Each row is a point. To make a cloud, some directions were put in groups of two or more. Within a group, all points are equally far from the middle, so they leave a hole (a ring in 2 directions, a hollow ball in 3). The other directions are filled evenly. Then the cloud was stretched, turned, moved and blurred a little. How many holes are there, and how many directions does each take, smallest first?

Cloud (14 x 2)
[[  3 -45]
 [ 56  34]
 [-30 -18]
 [ 53 -28]
 [-21 -29]
 [-36  22]
 [ 63  10]
 [ 41  51]
 [ 16  64]
 [ 11 -47]
 [ 41 -40]
 [-24  52]
 [ 52  39]
 [-23 -27]]
Holes: 1 (2)

Cloud (28 x 4)
[[-14  19 -48 -17]
 [-35  28 -20 -59]
 [ 21  46  69  26]
 [-14  45  17  64]
 [ 63 -32 -19 -59]
 [-38  59  -2 -71]
 [ 39  28 -29  43]
 [ 19 -55  58  23]
 [-75  40 -19  53]
 [ 14 -48 -41  -8]
 [ 46 -31  14  29]
 [-45  16 -10  29]
 [  6  41  35  18]
 [ -9 -16  18 -84]
 [ 16  52 -36   8]
 [ 58 -55  26 -55]
 [-34 -42  31 -15]
 [ 40  54 -45  45]
 [ 30  62 -37  -8]
 [ 24   1  29  -5]
 [ 23 -11  21 -26]
 [  8 -17  67   7]
 [ 49  27 -26  20]
 [-50 -23  67 -43]
 [ 13 -56 -48  -7]
 [ -1 -30   0 -77]
 [ 52 -23  -6 -60]
 [ -4  30  50  16]]
Holes: 0

Cloud (55 x 6)
[[ 59  46 -25 -37  -1 -61]
 [-33  69 -17  31  20  20]
 [ 33  28  -1   0 -37 -53]
 [-23  35  24  -5  -7  32]
 [ -8  83   4  11   2   3]
 [-13  21  -8  28 -20  42]
 [ -9  -4 -32   2 -23 -84]
 [ 52  15  21  36 -41 -31]
 [ 23  -9 -54 -29 -35 -22]
 [-22  51 -43  -7  50  65]
 [ -2  -8 -10 -66  -1   2]
 [-16  10  12 -11  35 -36]
 [ 63   6 -16 -39 -36 -76]
 [ 37  33  -7  -4 -27 -69]
 [ 20  31 -67 -21   7  15]
 [-27   2 -47  -4  -2  32]
 [-38   3  -1  36 -36   9]
 [ 83  11   4   1 -76   2]
 [ 25 -36 -12  19 -32  -1]
 [-17 -12 -18  -3 -59  -5]
 [ 81   1  25 -34 -18  43]
 [ 17  18 -11  43 -35 -30]
 [ -9  11  19  13 -39  -5]
 [ 19 -15 -18  25 -28  35]
 [ 51 -10 -47 -57  23 -38]
 [ 57 -18 -35 -11 -18 -79]
 [ 15  44  19   2  -5  29]
 [ 69  14 -46 -37  27  10]
 [ 11  46  52  -2 -13 -31]
 [-45  56 -22 -14   1 -52]
 [ -2 -10 -52  40  -9  25]
 [ 27 -14  -9  -7  14  11]
 [ 70 -16  17 -41 -52  -7]
 [ -5 -10  -7 -45  48  10]
 [ 33 -28 -32 -24 -31 -28]
 [ 76   6  17  33 -50 -40]
 [ -6  49  15  29 -26  13]
 [-30  -2   6  17 -32  60]
 [ 41  -2 -40 -13 -53   9]
 [ 50 -24 -10 -11 -68 -95]
 [-21  11  -2   1  35 -50]
 [ 58 -12  33 -50 -60 -32]
 [-10  57 -42 -38 -13 -15]
 [  0  75 -59 -11  64  29]
 [ 51 -29  21 -19 -55 -28]
 [ 45  47 -10  -8   8 -24]
 [ 16  14 -54  17 -29 -68]
 [-74  35 -21  21  25   3]
 [ 30  33 -41 -33   7   8]
 [-32  22 -30  -4  16   2]
 [ 59  -1 -12 -79   3 -32]
 [-16  54 -14  27 -10   6]
 [-37  16 -47   1  29   2]
 [ 63  47 -48 -51  57 -32]
 [  4  39  49   6   7  42]]
Holes: 0

Cloud (79 x 8)
[[ 63  15 -27  25  -2 -46 -48  11]
 [  3 -35  29  10  14 -13  19  -3]
 [ 63  -6   1  -3  47 -44 -37  36]
 [ 58 -36  22 -33  26 -25 -52  13]
 [ 15  31 -21  -4  40   1  16 -41]
 [-43 -30   2 -23 -65 -22 -51   9]
 [-20   5 -39  -8  -6  70  53 -51]
 [-23  18  14  -9 -10  52 -30 -12]
 [-34   3  -8 -26 -24 -82 -31   9]
 [ 12 -44  -9  13   9  -4  -6 -37]
 [-21 -15 -26  38  43 -51  -6  47]
 [-25  16 -47  12  -5  13 -55  17]
 [ 28  34  -8  27 -30  -3 -17  39]
 [ 17 -41 -31 -32  47  40  25  -9]
 [ 44  33 -23 -10 -58 -55 -30  31]
 [ 13 -68  56  36  -8 -50 -41  68]
 [ 24  41 -55 -21 -51  27  32 -42]
 [ 40   4   7  53   8 -47  -6  57]
 [ 28  74   2 -47 -50 -67   5  -9]
 [-26 -16 -20 -10 -51 -33 -50 -18]
 [ 24  45 -43 -17 -18   1 -64  14]
 [ 35 -12  -5  -9   6  64   8   1]
 [ 15  -1  53 -43 -40   0  -6  11]
 [  8 -33   6 -27 -20 -42  21  39]
 [  7  28  13 -10 -41 -72 -77   2]
 [-64 -13 -42  18 -17  48  33  -3]
 [  1 -36 -69   3  24 -23  -7  10]
 [ 24  32 -50 -41 -17 -35  -8 -61]
 [-19 -16 -18  37  28 -60  -2  87]
 [-35  -8 -17  49  13  60  38 -21]
 [-12 -14 -14  10  18 -38 -33 -28]
 [-13 -37 -55  41  54  53  40  22]
 [  0  13  31 -32   8  13 -57   9]
 [-32 -43 -36  22  30  31  20  63]
 [-76 -77  16  14  23  27   5  53]
 [ 55 -16 -34  11  22 -51 -57  50]
 [-39   8 -33  -4  12  66  55 -22]
 [ 33 -39  18 -55 -15 -60 -35  53]
 [ 64  28 -37  21  44 -16  -5  10]
 [-46   4 -38  45  15 -18  -4  35]
 [-21 -68  26  51 -14  -2 -14  19]
 [-28 -56  43 -69  12  -8 -37  55]
 [  3  29 -14 -15  37 -46 -37  58]
 [-27 -11 -19  -4 -60  16  12 -26]
 [-34  10 -30 -15  15  80 -25 -10]
 [-59  10  -3 -50 -50 -28   0   2]
 [ 16 -15  27 -39  -2 -34 -89 -10]
 [ -6  11 -15  58 -13 -47 -14   8]
 [-18 -41  38 -47  -7   9 -62 -16]
 [-41  21 -66  43   1  55  37 -18]
 [-10 -49  20  17  58  -2 -10  89]
 [-36  10   0 -33 -32 -76 -65   7]
 [-34  39   8 -63  11  -7 -25  23]
 [-23 -77 -42   4  41  25  -3  37]
 [ -6  -1   9  37 -60 -58 -51  50]
 [ 50   4  43 -37 -11 -95 -71  43]
 [ 17   2   2 -19 -15  48  -8  31]
 [-29 -33 -28  -5  -1 -52 -44  75]
 [ 42  28  28  10  12 -28  -2  19]
 [  0 -55 -21 -22  44 -18   2   7]
 [-14 -68  66 -32   5 -11 -64  41]
 [ 19 -10  12  -3  -4  43  -2  40]
 [-48 -33  -3 -20 -13  27  25 -21]
 [ 12 -26 -38  -4 -13  43  41 -33]
 [ 32  42 -19  24 -33  -5  -9  32]
 [-61  34 -25 -24 -29  19 -10  18]
 [-42   3  -2 -19  41  38   0  30]
 [-46 -40 -32   9 -10 -13 -45  55]
 [-39 -84  -9   1   2  11 -59  34]
 [-66 -20   9 -19  -8  59  12 -18]
 [ -2 -53  70 -35   7 -21 -66  43]
 [-31   3 -17  67 -35  11  15  15]
 [ 27  62 -35 -56   7 -59  -4  -8]
 [-36   1 -18 -33 -30  46  18 -56]
 [  6   0  32 -35 -54 -76 -21  -5]
 [  8  58 -39 -26 -63   1  24 -41]
 [-16  15 -18 -49  43  40   4   4]
 [ -7 -23 -34  -8  52  65  44  -4]
 [ 71  16 -46  26  40 -30 -16   0]]
Holes: 2 (3, 4)

Cloud (99 x 9)
[[ -9  33  36  69  60  52 -34  -1  -1]
 [ 27   7  -4 -28  22 -63 -23  67  -2]
 [ 36 -43  -3  27 -57  37 -18  42  23]
 [ 51  -9   7  -7 -46  56 -16  -7  36]
 [ -4  -7  53   1 -29  60   7  32  37]
 [ 39  12 -26  -4  57  -6  32 -54 -47]
 [-36  11  30   0  79  73 -17  50  -5]
 [ 19 -95  23  19  37 -19  20 -17  35]
 [-13  30   1   4  68 -29  38  -5  58]
 [-13 -59 -14  33 -11  38 -29  27  30]
 [ 36  62  18 -45  65   3 -25  12 -71]
 [-21  37  15 -14  28  40 -17  63  41]
 [-69   0 -20  36  29  28  41 -10  -9]
 [ 45 -14  -6 -36  -2  25 -14   0  31]
 [-72 -25 -12  -6  20  22  39 -23   2]
 [-13   9 -59  45  -4 -48  23 -44   1]
 [  9  -2 -23  17 -45 -14  64   2  46]
 [  2 -58  72 -10  -3 -15   5 -46  38]
 [ 39  32 -66  19  22 -19   0  37  32]
 [ -4 -59 -37  51  -1 -43  15 -41  24]
 [-56 -19  75  16  -3  50  32  34  41]
 [ 41   8 -32  38   3  47 -27  30 -23]
 [-49  18  61  16  58 -17  14  27 -15]
 [-22 -30 -44  89  40  -6 -11  41  75]
 [-45  56  18 -10  16 -16  38  21 -57]
 [-57 -16 -12  -2  30  19  19  55  15]
 [ -2  56 -87  74  -7 -16  44   8  16]
 [ 52 -34  23  10  53  57  20  29  42]
 [ 15  69  -5  37  -1  30   3  21 -15]
 [ 18   4 -19  30 -49 -14 -24  22  11]
 [ 35 -62  -7  62  13 -15  17 -47  72]
 [ -2  19  49  29  11  66   7  -1  19]
 [-52  -7 -23  18 -17 -30  52   5  13]
 [-31  33 -35  40   2 -11  59  31   2]
 [ 23  53  58  -3  63  14  -9   6   3]
 [ 54  37  36 -52  41  20  -7  32 -38]
 [ 69   3 -19  36  42  -4 -39  33 -34]
 [ 15  -6  49 -22  32  59  -7  57   5]
 [ 23 -10 -25  24  77   4 -16  -5 -42]
 [-18  35   9 -15   0 -47  34  -8  23]
 [-75  33  46  16  30  58  24  -4   6]
 [ 51   3  35  -9 -12  -4   4  -2 -39]
 [ 24 -52  -9  60 -29 -38  24 -33  63]
 [ -9  -2  35  21  30  18 -52  -3  41]
 [-19   7  34 -10 -28  16   5  -5  34]
 [-25  -5 -52  44  31  21  -8  12  28]
 [  0  30  -7  16  12  39 -34  -1 -68]
 [-55 -18 -25  19   7 -28  35 -18  18]
 [-11  -2 -47  40 -18   4  37 -46  22]
 [ 37  46 -48 -19  54 -53 -21  31 -17]
 [ 13 -21   2 -13  68 -35 -23  28  -7]
 [ 45 -21  -8   3  65 -10  14 -41  15]
 [-20  20  28   1 -16  63   0 -41  29]
 [ 79  -9 -28 -32   6 -34  -8  17  17]
 [ 94  -8 -20   4  30   7 -26  -1 -41]
 [ 58 -19 -81  58 -33 -52  35  22  53]
 [ 10  23  56 -27 -26  65  45  -1  57]
 [-26   5  26  -6 -24  55  25 -55  -8]
 [ 20  -2 -18  26  32 -75  35  -8 -31]
 [  5  39 -40  38   0 -56  39   2  41]
 [ 37   0 -40 -23   7 -43 -22  20 -16]
 [-39   4 -74  82  17  -8  19  69   9]
 [ 62  17  14  51   1 -10 -24   0  70]
 [-29  21  -2  16  17 -16 -38  64  16]
 [ 15  26  18 -26  78 -46 -29  69 -17]
 [ 29  34  25  26  37 -30 -24  15 -18]
 [ -1  11  39  36  76 -12 -52  63  20]
 [ 21  -3   9 -27 -55 -13  41 -46  25]
 [-31 -17  13  61  26 -61  -1  -8  14]
 [  7  14  13 -52  41 -54 -27  46 -22]
 [  6 -34  31 -25  65   9  20  54  -7]
 [ 18  -6  39 -32  37   7 -15  55 -43]
 [-21  18   2  19  43  13  45 -27 -26]
 [ 17 -39 -23  43  71 -22 -32  -2  -6]
 [ 38 -20 -13   2 -20  78 -24 -15   3]
 [ 60  16   7 -19  17  -9 -44 -24   1]
 [ 26 -27  46 -29  16  48 -10  37 -17]
 [ 37 -25 -23  26  62 -36 -21  22   1]
 [ 41  -1  34  48  35  25 -42 -61   6]
 [ 22  22  70   4  47  -4   0  10  61]
 [ 41 -12 -40 -25   4   3  22 -32  28]
 [-32   8  -4  27  -3  -5  57  14 -12]
 [ 47  50   3 -18 -51  24  30   0  11]
 [ 21  38   9 -15 -19  57 -12  -6  16]
 [-56  42  47 -48  28  -6   6  25 -89]
 [ 45   1  42 -18  89  18 -22  38  43]
 [-18  19  28 -18  37  60 -31  -2 -58]
 [ 13   9 -57  49  22  -7  24  -7  58]
 [ 44  24 -19  21 -27 -43  21 -36  31]
 [ 62   5  15 -25  44 -38 -25  48 -25]
 [-26   1  19  -4 -42  -2  25  -7  20]
 [-39 -23  -1  29  30  44 -27  50  49]
 [-21  28 -28   3  46  55  25  20  29]
 [ 23 -44  51  -3  57  14 -46  18  32]
 [ 30 -30 -43  39  47   8 -38 -40  21]
 [ 48 -31   0  30  30 -37 -44  51 -29]
 [ 31  -5  -5 -18  52 -49  44 -17 -24]
 [ -8 -15   2  48  -6 -21  61  45   9]
 [-19  44  42 -16  57  94 -12  55  31]]
Holes: 2 (2, 2)
